Each row of a before or after table is a point. One or more steps were done to the points. Then noise was added and the rows were shuffled. The steps act on how far a point lies along the listed directions, d1 being the first. Name the steps. A step turns or swaps two directions, mirrors them in a line or flattens them onto one, adds a multiple of one to another, or multiplies one. Angles are multiples of 10 degrees, from the lower direction toward the higher: turns from -170 to 170, lines from 10 to 170 but not 90. Use the fewest steps. Two steps may share a direction if one is a turn and the other turns, adds or multiplies; they go together, in the order done. Otherwise the lowest direction goes first.

Directions:
(1): [-33  51 -36]
(2): [ 8 43 55]
(3): [-62 -22  26]
Before (12 x 3):
[[-38  17 -10]
 [ 25  55   2]
 [ 17   9  53]
 [-24 -39  24]
 [ 30  -3  13]
 [-22  42  -8]
 [-26  -3  11]
 [-29   7  23]
 [-22   0   3]
 [ 41 -17 -29]
 [-34  22 -24]
 [-11  10 -21]]
After (12 x 3):
[[-18 -10 -23]
 [ 58  -5  40]
 [-58  90 -81]
 [-33 -10 -24]
 [-78  90 -60]
 [-55  63 -72]
 [  0 -73  64]
 [-61  76   5]
 [-18   6 -32]
 [ 28 -38  53]
 [ 38 -87   8]
 [-23  54 -40]]
Steps: multiply d1 by 3; turn d2 and d3 by 80 degrees

Directions:
(1): [-38  -2 -44   0 -77  24]
(2): [ 35  79  33   0 -37   4]
Before (11 x 6):
[[  -9  -17   29    9   38   -8]
 [  21   -5   16   13   40   15]
 [ -38    0  -36    7 -102    3]
 [  46   50   35  -12    8  -28]
 [   5   -4  -40   12  -42   26]
 [ -93  -93  -95    7  -26   23]
 [ -35  -63  -22   -1    2    8]
 [   3   -2   15    5   13   21]
 [  61   81   45   39   22  -29]
 [  13   22   44    1   48    3]
 [  -1  -60   15   14   87  -30]]
After (11 x 6):
[[   3  120    3    8 -116   32]
 [   3  -51   -9  -14   54  -32]
 [ -46  -43  -15  -10   26   19]
 [ -23  -30  -29   25    2   32]
 [  -7    1    3   -2    7   39]
 [  -1   33   -1   -4  -56   29]
 [ -33  -25  -10   12  -12    8]
 [ -60  -48  -53   10  -68   19]
 [  -6  -62  -25   43   90  -35]
 [  49   46    7   12   -3    7]
 [  41   76   62    9   -8  -38]]
Steps: turn d1 and d2 by 110 degrees

Directions:
(1): [ 32   5 -22   3  -6  12  69  45 -80]
(2): [ 22  18 -11  57  68   7 -55 -24 -49]
(3): [ 10 -65   5  45  32 -56  55 -29  21]
Before (9 x 9):
[[ 15  41 -16 -25 -28  36 -24  32 -39]
 [ 11  21  -9 -22 -27  35  26  23 -55]
 [-51 -31  39   3 -15 -27 -10 -62  81]
 [-27  77 -34 -17  -8  49 -36  25 -51]
 [ 18   4  28 -32 -11   9  29  14 -23]
 [ -2  16 -15   2  26  26 -24  -5 -61]
 [-18 -34  14  -3 -33 -35  20  -2  36]
 [-30 -39  26   2  12 -16 -16 -27  77]
 [  2  56 -10 -35  -7  33 -43  16 -19]]
After (9 x 9):
[[ -4  36  -7 -56 -61  52  14  31 -32]
 [  7 -34   7  93  79 -31 -10 -67 -36]
 [ 20  16  26 -32  -9   9  25  20 -28]
 [  8 -40   7  74  84 -21 -12 -34  -8]
 [-12  97  -9 -78 -44  74 -83  35 -15]
 [-59 122 -24 -91 -73  90 -71  48 -19]
 [-46  16   5 -68 -39  32 -29  -4  23]
 [ 22 -42  -3  62  39 -36  25  -8 -37]
 [ -5  77 -11 -75 -72  68 -53  56 -26]]
Steps: mirror d1 and d2 in the line at 150 degrees; multiply d3 by 2
